Every row gives one point. The last column is the point's height on a tilted bowl or saddle (a function of degree 2), plus a little noise. Along how many of its main directions does it bend up, bend down or stay straight?

Points (11 x 3):
[[-.20, -.07, -.01],
[.42, -.02, .25],
[.43, -.37, .17],
[-.02, -.83, -.33],
[.41, -.02, .27],
[.01, .37, .09],
[-.18, -.31, -.08],
[-.52, .47, -.50],
[.17, -.63, -.04],
[-.74, .63, -.94],
[-.34, .39, -.24]]
Directions: 0 up, 2 down, 0 straight

Points, 16 rows:
[[-.12, -.02, .38, .11],
[.13, -.11, .18, -.07],
[-.03, .21, .29, .09],
[-.47, -.30, .17, .04],
[-.25, .41, -.32, -.10],
[-.14, .10, -.59, -.05],
[-.02, .09, -.41, -.14],
[.16, .42, .50, .22],
[-.10, -.21, .81, .19],
[.10, .41, .35, .09],
[.12, -.01, -.35, -.15],
[.12, .26, .14, -.10],
[.14, .50, -.64, -.67],
[.01, .16, .02, -.08],
[-.94, .14, .00, .94],
[-.02, .31, .02, -.10]]
Directions: 2 up, 1 down, 0 straight

Points, 18 rows:
[[.61, .08, -.28, .06],
[.62, .31, .33, .19],
[-.12, -.19, .06, -.24],
[-.33, .28, .06, -.01],
[.58, -.20, .25, -.03],
[.02, -.17, -.17, -.29],
[.19, .23, -.14, -.19],
[-.01, -.39, .21, -.12],
[-.06, -.41, .24, -.07],
[.18, -.86, .24, .47],
[-.14, -.64, .21, .21],
[-.38, -.57, -.17, .20],
[-.49, -.94, -.02, .94],
[-.38, -.17, .11, -.03],
[-.10, .21, -.78, .32],
[-.03, .55, -.01, .13],
[.70, .20, .22, .15],
[.10, -.05, .27, -.25]]
Directions: 3 up, 0 down, 0 straight

Points:
[[.17, .33, .47, -.03, -.03],
[-.38, -.54, .14, -.77, .21],
[.20, .20, -.57, .21, -.32],
[.01, .18, -.49, -.51, .18],
[.32, -.36, .42, -.57, -.57],
[.46, .00, .21, -.23, .00],
[-.17, -.45, -.08, -.06, -.03],
[.04, -.16, -.03, .00, -.10],
[.18, -.11, -.30, -.12, -.18],
[.25, .60, -.65, -.16, .13],
[-.45, .32, -.01, -.09, .06],
[-.54, -.20, -.50, .64, -.34],
[-.13, .80, .45, .87, -.73],
[-.27, .25, -.17, -.13, .09],
[-.45, .10, .21, .12, -.21],
[-.04, .10, .24, .45, -.17],
[.41, -.14, -.20, .05, -.08],
[-.22, -.18, -.94, .05, -.68],
[-.47, -.49, -.21, -.08, .22],
[-.11, .31, .00, -.39, .33],
[.11, .68, -.19, -.54, .94],
[.70, -.19, -.29, .19, .05]]
Directions: 2 up, 2 down, 0 straight
